Rows are points. The last column is the point's height on a tilted bowl or saddle (a function of degree 2), plus a little noise. Along how many of its main directions does it bend up, bend down or stay straight?
(in the rows, 128 means zero)

Points:
[[ 76  93 166]
 [128 123 154]
 [ 85 249 211]
 [151  80 171]
 [126 116 152]
 [183 109 181]
 [180 162 173]
 [ 72 146 167]
 [120 165 156]
 [102 116 155]]
Directions: 2 up, 0 down, 0 straight

Points, 26 rows:
[[ 62 118 113 119  98]
 [ 99 169 127 135 123]
 [146  93 160 131 121]
 [140 166 168 159 157]
 [135  83 184 219 213]
 [ 48  78  69 140 130]
 [173 224 124 115 156]
 [187 150  36 115 113]
 [135  59  65 108 134]
 [ 78 109 175  88  99]
 [219 114 132  73 167]
 [101 217  60 114 149]
 [180 104 127 164 141]
 [174  66 201 113 173]
 [120 167  99  91 112]
 [ 63 169 108  94 125]
 [ 81  88  81 115 105]
 [121  95 175  52 125]
 [122 129  72 103 104]
 [ 99 176  89 110 117]
 [128 125 122  47 121]
 [103 160 120 142 116]
 [138 167 123  86 119]
 [177 127  95  86 118]
 [ 25 206 158 189 249]
 [141 185 155  95 144]]
Directions: 3 up, 0 down, 1 straight

Points:
[[ 53  66 132 170 159 124  45]
 [120  87 159 130 249 107  57]
 [160 122 106 135 131  62 103]
 [110 130 107 114  79  46  55]
 [122  72 146 147 195 109 105]
 [110 121  96 148 123 106 107]
 [187 125 138 119 148 138 110]
 [146 141  67 141 105 150 106]
 [119 118 146 164  92 168  93]
 [176 162 193  73  73  99  39]
 [109  87  91 107 162 118  94]
 [ 98 129 119 136 148 144 108]
 [182 154 113  77 144 118  97]
 [118  77 163 132 165 201  69]
 [107 150 124 132 125 172  99]
 [114 100 225 157  96 128 158]
 [175 134 127 162 121 129 112]
 [226  53 184 142  86 128  60]
 [ 97  96 153 201 198 110 101]
 [115  97 104 111 210 135  65]
 [175 143 137 157 132  97 117]
 [173 168 101  96 102 146 101]
 [172 133 124 114 168 118 111]
 [168 127 103  86 144 164  93]
 [139 109 119  95 163 181  75]
 [ 82 149 211 116 146 136 118]
 [105 146 153  70 137  68  73]
 [148 116  98 213 110 140  54]
 [107 135 184 147  89  76  97]
 [143 154 116 138 144 103 119]
 [172  43 143 123 123  85  69]
 [ 73 150 162 144 117 194  70]
 [140 100  85 124 124 114 112]
 [138 177  69 164 126 138  88]
 [ 72 136 162 156 164 121 106]
 [190 127  92  99 173  86  93]
 [134 119  94  73  76 120  90]
 [148 152 190 161 130 124 150]
 [136 173 163 117  87 159  90]
 [ 95 111 132  96 130 117  99]
 [139  97 111 167  58 147  44]
 [119 214 156 152 146 150  70]
 [ 97 114 130 105 120 102 101]
 [153 148 151 159 113  90 115]
 [142 135 124 162 160 107 119]]
Directions: 1 up, 5 down, 0 straight

Points (72 x 9):
[[ 68 180 132  77 150 105 145 126 135]
 [134 128 138 134 187 125 140  92  88]
 [101 152 126 189 149 100 135  79  88]
 [121 115 206 164 109 202  87  98  43]
 [151  83 112  90 175 132 170 175  94]
 [119 152 114 124 125 130  62 200 131]
 [ 99 130 136 120 147 170 144 162 150]
 [ 87  80 110  66 102  78 111 148  80]
 [148 140  74  13 197 217 103 203 123]
 [176  87 193  39 153 113 162 114  44]
 [108  79 135  58 150 166 155  79  88]
 [ 49 162 118  70  99 144 122 116 108]
 [ 84 143 133 140 157  62 123 136 128]
 [129 140 141 147 124 171 100 153 117]
 [147 156  68 149 120  90 112 162 139]
 [ 82 160 135  97 140 201  61 187 106]
 [161  97 173 154 155 124  82  69  52]
 [111 108 127 124  57  56 105 152  86]
 [149  79  83 136 225 175 112  81  35]
 [166  93  90 113 178 173 146 172 108]
 [ 80  53  85 107 165 116 147 102  68]
 [101 194 113  93 121  66 130 204 138]
 [119 233  86 147 158 215 182  77  82]
 [184 149 131  71 196  65 224 155  11]
 [109  75 137 163 111 195 102 157 102]
 [110 173 126 200 135  58 120 152 135]
 [160  78 120 143 168 103  92 173  89]
 [147 153 173 103 116 119 206 189  98]
 [111 123  46 188  85 145  93 123  97]
 [160 191 132  88 104  83 110 231  77]
 [155 210 168 187  72 120 174 106 103]
 [ 96 112 158  67  98  56  91 119  77]
 [101  67 153 145  54 119 143 131  90]
 [165 172 106  48 143 160 142 145 119]
 [ 96 230 103 155  79 197 182  63  75]
 [121 189 144 108 113 173 135 195 138]
 [123 122 175  86 113 133 114 122  96]
 [121 121 182 164 145 181 136  98  85]
 [ 56  69  89 112 139 149 152 174 126]
 [165 114 188 159  91 138 122 170  88]
 [188 138 169 163 168  87  75  92  43]
 [133 128  62 168  90 102 152 123 109]
 [143 179 103 169 125 140 181 135 137]
 [192 135 125  92  85 116 101 130  68]
 [215 124  91  42 175 157 153  64  71]
 [116 104 148 121 105 122  87 122 104]
 [143  98 165 152 162  94 102 149  95]
 [148 126  81 119 119  60 162 101  76]
 [127 123 110 128  98  89 189 109  87]
 [ 74 152 157  86 162 169 144 117 129]
 [146  98 131 176 113  96  97 151 106]
 [142 103 146  57 123 110 120 183  80]
 [109 193 181 249 148  81 200  79  17]
 [ 87  82 200 148 137 167 108 139 114]
 [ 90 147 149 125 189 139  97 143 135]
 [116 201 140  79 140 172 124  78  85]
 [ 63 100 141  77 128 145  99 209 136]
 [ 79 176 128  89 157 126 117  87 115]
 [138 139 114 194 110 122 166  95  99]
 [144 163 165 143 153  96 186 137  95]
 [136  94  84 152  64 113 123  88  75]
 [165 129 154 110 185 119 199 141  77]
 [126 148 156 147 104  82 110 163 121]
 [146  84  69  87 127 118  91 147  90]
 [ 75  63 193  94 105 123 147 167 102]
 [126 113 116 151 169 155 171 119 104]
 [135 145 100 100 107 113 113 130 119]
 [113 106  89 185 129 217 122 122  77]
 [126  81 108 165 156  78 104  97  78]
 [104 162  96 132 145  68 125 130 136]
 [186  78 146 133 160  94 105  72  47]
 [120 126 135  83 140 124 107 153 123]]
Directions: 0 up, 4 down, 4 straight
